Each row of a before or after table is a point. The points were changed in one or more steps. Then noise was added and the rows were shuffled. The steps act on columns, c1 being the first. Name the steps. A step turns or swaps two columns, mirrors them in a line or flattens them onto one, adds a multiple of one to another, or multiplies or shifts one. Angles are multiples of 10 degrees, from the lower column toward the higher: turns from -170 to 170, lines from 10 to 170 but not 90. Use the fewest steps. Two steps may share a column if one is a turn and the other turns, adds or multiplies; they go together, in the order done. Otherwise the lowest column goes first.
In the rows, 128 means zero.

Before (11 x 2):
[[124 114]
 [102  98]
 [129  98]
 [159 135]
 [101 203]
 [133 124]
 [100 185]
 [112 127]
 [118 177]
 [149 137]
 [ 96 135]]
After (11 x 2):
[[ 93 128]
 [133 124]
 [148 140]
 [113 125]
 [111 175]
 [133  99]
 [107  94]
 [ 91 179]
 [ 88 198]
 [158 139]
 [126 114]]
Steps: turn c1 and c2 by 10 degrees

Before (14 x 8):
[[100 154 148 175 128  59 120  91]
 [122 134 102 104 114  93 159 115]
 [102 105 137 144  97  91 186 152]
 [135 121 154 137 149  78 131 122]
 [103 127 144  85 193 132 137 141]
 [170 137 137 138 114 119 129 145]
 [144 120 108 135 176  70 173 123]
 [101 110  96 141 168  67 101 154]
 [100 113 145  85 140 123 153 113]
 [165 106 143 107 109  79 114 149]
 [127 129 137 110 164 114 130 157]
 [157 115 177 143 166 105 121 145]
 [109 137 157 107 148 109 136 166]
 [126 139 154  97  91 105 181 113]]
After (14 x 8):
[[128 132 128 139 164 150  73 146]
 [157 137 104 135 140 170 142 139]
 [160 141 191 143 168 147  54 125]
 [114 142 184 145 175 146 116 157]
 [149 114 113 153 146 155  85 158]
 [ 94 156 143 162 111 172 122 132]
 [102 147 115 185 164 130  73 135]
 [121 134 150 177 150 147 115 128]
 [154 121  96 122 192 164  59 141]
 [133 121 156 119 112 171 176 143]
 [ 86 128 128 145 113 123 129 143]
 [158 148 151 162 100 133 175 188]
 [150  98 177 198 128 121 146 100]
 [132 116 111 151  93 167 211 157]]
Steps: turn c1 and c2 by 170 degrees; turn c4 and c6 by -120 degrees; turn c3 and c4 by 130 degrees; turn c7 and c8 by 50 degrees; add -1 times c5 to c7

Before (8 x 12):
[[124 139 172 165  92 151 142 134  88 155 127 114]
 [122 129 105 149 143 138 131 126 149 143 144 144]
 [ 88 144 101 141 133 130  89  96 117 157 142 151]
 [124 128 112 116 136 148 123 107 106 124 137 128]
 [141 108 162 151 137 104 106 128 147 136  70 133]
 [109 161 108 139 115 120 125  85 120 101  99  92]
 [139 134 145 113  97  98 150 101 135 104 144 150]
 [168 131 109  93 168 138 112 130 125 174  86 156]]
After (8 x 12):
[[ 71 165 110 139 126 120 102 145 120 128 104  92]
 [111 122 105 148 143 138 143 117 150 128 141 144]
 [167 109 160 151 132 103 159 135 147 128  81 134]
 [117 125 114 115 135 149 102 149 108 130 126 129]
 [118 151 171 165  99 149 158  93  90 130 116 113]
 [250 117 108  93 166 136 107 160 127 128  81 156]
 [164 147 145 111 100  98  82 132 134 128 159 150]
 [  7 141  99 141 139 131 131 170 115 128 140 151]]
Steps: multiply c1 by 3; turn c2 and c5 by 20 degrees; add 1 times c4 to c8; turn c7 and c8 by -120 degrees; add -0.5 times c6 to c11; multiply c10 by 0
